Rows are points. A path goes straight from each point to the next, and from the last back to the first. The post is the endless flat space through its rows: a point in 2 columns, a line in 3, a plane in 4, and so on, so that a path can go around it. Count how often the path circles the post. Going back the other way cancels.

Post (2 x 3):
[[ 41  11 -26]
 [-11 -10   7]]
Path (32 x 3):
[[ -2  17 -80]
 [ 10 -34 -31]
 [ 75 -25 -10]
 [ -2 -23  51]
 [ 42  55  23]
 [-36  37  -9]
 [-14  -5 -47]
 [ 39  -7 -45]
 [ 60 -46 -15]
 [ 61 -14  53]
 [ 23  47  32]
 [-15   5  18]
 [ -1  25  49]
 [  9  34  -7]
 [-37 -14  -4]
 [-22 -23 -12]
 [ 64 -48 -39]
 [ 70 -48   2]
 [  6 -40 -53]
 [  8 -39 -30]
 [ 49  -7  -6]
 [ 61  32  40]
 [  4  26  14]
 [-28  15  -4]
 [-29 -16 -63]
 [ 11 -24 -24]
 [ 23 -35  13]
 [ 88 -42 -13]
 [ 24 -37   4]
 [ 16  -3  78]
 [ 42  49   3]
 [-37  39  -8]]
Times around: 4

Post (5 x 6):
[[ 28 -12   6 -43   8  14]
 [ 28  13  16   0  32 -67]
 [ 15  -8 -62  -1  26   2]
 [  3 -12   8  -8 -49  30]
 [-22 -13  40  -4 -25  47]]
Path (27 x 6):
[[ -5  43 -20  -8 -72  13]
 [ -2   5   5 -33  15  -6]
 [ 11 -33 -32 -40 -14 -25]
 [ 31 -49  14 -27  20  44]
 [ 64 -15 -18  38  16  10]
 [ 13  17   9  19 -16  -3]
 [  6  32 -11 -55 -84 -12]
 [-64 -12   5 -61 -27  52]
 [ 20 -19 -11 -23  36 -25]
 [ 26 -38  10   5  41  -7]
 [ 36  -8 -28  17  37  31]
 [  0  32 -69 -24  49  70]
 [-41  13 -45  -2 -45  35]
 [ -3 -14 -12 -31 -16  21]
 [ -7  19  16 -52 -17  59]
 [  5   8  -2  11 -23  12]
 [ 33  -9 -27  25  25  -3]
 [ 63 -41   8 -54 -24 -17]
 [ 11 -24 -59   4   8  -1]
 [ 15 -47   8  25  34  18]
 [ 44   7  -8   4 -29   9]
 [  5  25  59  17 -46 -12]
 [-63  11  27  42  -8   8]
 [-17 -14   5 -19  -5 -30]
 [ -6 -43  39 -19  -1  40]
 [ 50 -21  80   7  31  12]
 [ 95  17  29 -23 -31 -23]]
Times around: 3

Post (8 x 9):
[[ -4 -15 -14 -13  -2  48  -9   7   3]
 [-16  12 -20  31  10  -3 -16  22  45]
 [ 13   8   7  19  -6  -6 -12   8  52]
 [-11   1   1  -5   1  10  14 -48   6]
 [ -1  13  -4 -37  10  13  -8 -20 -27]
 [  4 -15  -6  52  32  29  -9  33  29]
 [ 23 -15 -25 -11 -25  17   1  -7 -18]
 [ -4   0   6 -19  -3  -3  28  17  42]]
Path (30 x 9):
[[  4 -26 -42  43   8 -13  -1  63  13]
 [-22  -3 -31 -50  14  25   5  20  -9]
 [-19  12 -36  18  36  33 -12  18   1]
 [-22  29 -26  -5  26  63 -55  44  -6]
 [ 22  14 -31  75 -20  12 -95  31 -20]
 [-16 -12 -34   5 -29 -20   0  19  -5]
 [-35  11 -25   0   7 -57  12 -45  27]
 [ 30 -17 -11 -31  -7  20  16 -12  12]
 [-37  32 -41 -19  35  12  23  21   4]
 [ 34   9  -7   7 -25   4  22  36  15]
 [  7   5   9  44   3  -6   5  -6   5]
 [ -6   9  14 -19  16 -15 -18  18 -10]
 [ 45 -86 -10  27  17  52  13  20 -36]
 [-36 -21 -18   1  28  42  23 -20  41]
 [  4  -8   6 -23  13   4  70 -23  28]
 [ 12 -17   6  16  12  69  42  11  53]
 [ 17 -21  20  21  14  63  -4  19  -2]
 [-15  28   2   9   7   4 -43 -52  -8]
 [-14  13  49 -14  24 -12 -38 -74  19]
 [ 34 -25   8 -30 -30  15  15  18  70]
 [ 19  15 -27   6  10   4   9  11  28]
 [ 19 -26 -49  10 -35  43  19  65  22]
 [  2   7  44 -11  -2   9  28  -1  41]
 [ 14   9 -15  -3 -17 -30 -33   2 -13]
 [  8 -51 -16  28   6   4   5  20  19]
 [ 12 -38   5  16  32  38  26 -41   9]
 [-18  -8 -32  -2  -2  60   6  -7  63]
 [-47  25 -57  45  -7  21 -20 -31  34]
 [ 54 -11  28  -7 -27  17  12  -4 -18]
 [-24   6  -1  -5  18  27 -47  17 -23]]
Times around: 5
